Each point is reached from the start by the listed moves, each made once or not at all, plus a little noise. Say if it took an odd or an even number of moves. Then give how often each move was made.

Moves:
(1): [ 73 -20  -1  -3  -8]
(2): [  7  72  22 -13  -7]
Start: [ 24 -46  11  20   6]
Points:
[31 26 35  8 -2] -> odd (0, 1)

Moves:
(1): [ 52  12   3 -17   6   8  16]
(2): [-11  61  12 -21   7  -2   8]
(3): [-12   2  83  20  23 -21   4]
(4): [ 18  18 -26  44  -1   1  17]
Start: [ 12 -63   2   3 -14 -14 -29]
Points:
[ 15 -59   1   3 -14 -14 -31] -> even (0, 0, 0, 0)
[ -8  -1  93   3  14 -37 -16] -> even (0, 1, 1, 0)
[ 82 -37 -17  32  -5  -7   4] -> even (1, 0, 0, 1)

Moves:
(1): [ 28 -10   3  -4  -1   6  -3  -3]
(2): [ 21  40  22  -1 -15 -23   4  -6]
(3): [ -9 -13  50   2  -5   5 -22  -2]
(4): [ 12   8   0  44 -16  10  -8  -2]
(5): [-3  6  0  6 38 13  7 -3]
(6): [ -4  12   3  -9  -7  40   0 -13]
Start: [  0   7  17   6   1 -13   9 -11]
Points:
[ 47  38  92  53   2  -2 -13 -26] -> odd (1, 1, 1, 1, 1, 0)
[-12   0  67  14  33   5  -6 -16] -> even (0, 0, 1, 0, 1, 0)
[ 32  42  95   1  10  28  -5 -37] -> odd (1, 1, 1, 0, 1, 1)

Moves:
(1): [ 28 -15  -6  15 -10   3 -22   3   2  -6  -2 -18]
(2): [ 18  35   5   9 -10 -16  -3  -4  -6 -23  -6  -6]
(3): [ -5 -13  31  -7  -6  -4  10  -6 -31  12  20   1]
(4): [-15  -1  -9  43  28  20 -14  20 -15 -24  -8 -11]
(5): [  8  -5  12 -27  43  16  -5   4  16  -5  10 -15]
(6): [-16  19  49   7 -17  23   9   7  28  -9 -16   3]
(7): [ 13 -14   5   8  20  15  19  41   3 -37 -30  27]
(8): [-11 -16  10  25  -2 -23  -6  37   9  31   8  19]
(9): [  4 -25  23  19  10 -41  14 -39  52 -17  -9  16]
Start: [-16 -17  22  -2   1  38 -18 -25 -22 -13  13  25]
Points:
[ 45 -33  67  -4  41  51 -12   9 -35 -76   6  13] -> odd (1, 1, 1, 0, 1, 0, 1, 0, 0)
[-51 -40  95  91  20  17 -13  -3  50 -32 -12  54] -> even (0, 0, 0, 1, 0, 1, 0, 1, 1)
[-27 -36  85  88  25 -25 -16 -16  -7 -32  21  44] -> odd (0, 1, 1, 1, 0, 0, 0, 1, 1)

Moves:
(1): [ 37  -3  -4   0 -15  -7  -2   1   6  -4   9  -1]
(2): [ -8  23  11   2  -3  17  -3   1  12  -2 -16  -3]
(3): [ -1 -14  40   2  -2  -4   0  -1 -11  -7  -4 -10]
(4): [  0  -4  -7  17 -11   2  -5  23  -5   1   2   4]
(5): [13  5 12  6 20  3  9  6 -1 15  1 13]
(6): [ 13 -17  -6   0 -11  37  -5 -15 -14  -2  22  10]
(7): [  2  -3   2   4 -11   2  44  -9  -3  -2  -9  15]
(8): [ -1  -1   0 -17  -2   6  12  20  10  11   0  -8]
(9): [  0 -16  -1  13  -7   1  -5  -7  23   1  15  10]
(10): [ 11 -13   3   7 -18  -7   3 -21  -7  39  -8  -2]
(11): [-9 23  7  0 -8 -4  7 -1 -1 -2 27 -4]
Start: [  1  -1 -26  -7 -25 -23  23  10  -6 -22  29   8]
Points:
[ 25 -42  21  -2 -28  21  38  14   0   0  64  24] -> odd (0, 0, 1, 0, 1, 1, 0, 1, 1, 0, 0)
[ 44   4  35 -13 -46 -24  95  28  -4  -9  57  14] -> even (1, 0, 1, 0, 1, 0, 1, 1, 0, 0, 1)
[ 39 -58  22   8 -59  13  82 -15 -13  29  46  34] -> odd (0, 0, 1, 0, 1, 1, 1, 1, 1, 1, 0)
[ -8 -11  23  -3 -53  -1  72  12  25 -20  14  16] -> odd (0, 1, 1, 0, 0, 0, 1, 1, 1, 0, 0)
[ 48 -54   9  21 -94 -26  71  14  10  12  35  14] -> odd (1, 0, 1, 1, 0, 0, 1, 1, 1, 1, 0)
[ 42  10  37 -11 -38  -3  84  29   6 -10  10  13] -> even (1, 1, 1, 0, 1, 0, 1, 1, 0, 0, 0)

Moves:
(1): [ 14  18 -19  10  -2  -3  -6  10  -1 -16   3   1  -7   2]
(2): [-17   5  -4  11  11  11   5 -19   4  -5 -35  14   0  -1]
(3): [ 16  -5  22   8   5  -2  14   6 -25  -5  -4   0   8   1]
(4): [  7  -9 -38   1  37   0   2 -10   2   1  10   6  27  14]
(5): [ 18  -6   2 -28  -4   4  -7  -2   9  -3  -2  10  -8  -6]
(6): [  4  -6  -2  -5  -5  24  -3   7  -2  14  17   8   7 -13]
(7): [ -3   2   1  20 -19  -4   3   2  -6  25   8  -9 -11  15]
(8): [-12   9   4  -3  12   7  -8  -4 -20   9  20  13 -17   3]
(9): [ -6   7  -1  11  -1 -18 -14  -2  -5  -4  -9   7   0 -12]
(10): [  2  15 -22   3  -4   2   6   8 -18   9  -1  -1  -5  -5]
(11): [ 10  -8 -16 -13 -19 -18  22  -9  20 -18  13  -4 -18  -6]
(12): [-16 -22 -12  16  -5   4 -12  52   4  -2 -14  14  -3 -16]
(13): [ -3   5   3   3  11 -13   7  10  18   3   3  11  -2  -4]
(14): [-23  22   8  -7  -3 -10 -11  -7   2   2   5  29   1  13]
Start: [ -6 -12  -2 -15  -3   3   0  11 -21  11   2   9  -7   8]
Points:
[ 18 -28 -82 -14  15 -41  -9  58  25 -28   7  56 -17 -21] -> odd (1, 0, 0, 1, 1, 0, 0, 0, 1, 0, 1, 1, 1, 0)
[ -6 -18 -50  11 -36  -9  -6  60  17   5 -12  62 -49 -34] -> odd (1, 1, 0, 0, 1, 1, 1, 0, 1, 0, 1, 1, 1, 0)
[  6   4 -71  -8  19  -6   0  -6  -3  16  31  66 -36  -1] -> even (1, 1, 0, 1, 1, 1, 1, 1, 1, 0, 1, 0, 1, 0)
[ -9  -5 -20  24 -53 -24  -7  71 -35   6  22  57 -29  -8] -> even (1, 0, 1, 0, 0, 1, 1, 0, 1, 0, 1, 1, 0, 1)
[ 19  11 -95  17 -12 -36  12   9 -30   7  27  10 -21  17] -> even (1, 0, 0, 1, 0, 0, 1, 0, 1, 1, 1, 0, 0, 0)
[-22  33   9  29   1 -16  13  14 -28  15 -18  55 -17  35] -> even (1, 1, 1, 0, 0, 0, 1, 0, 0, 0, 0, 0, 1, 1)
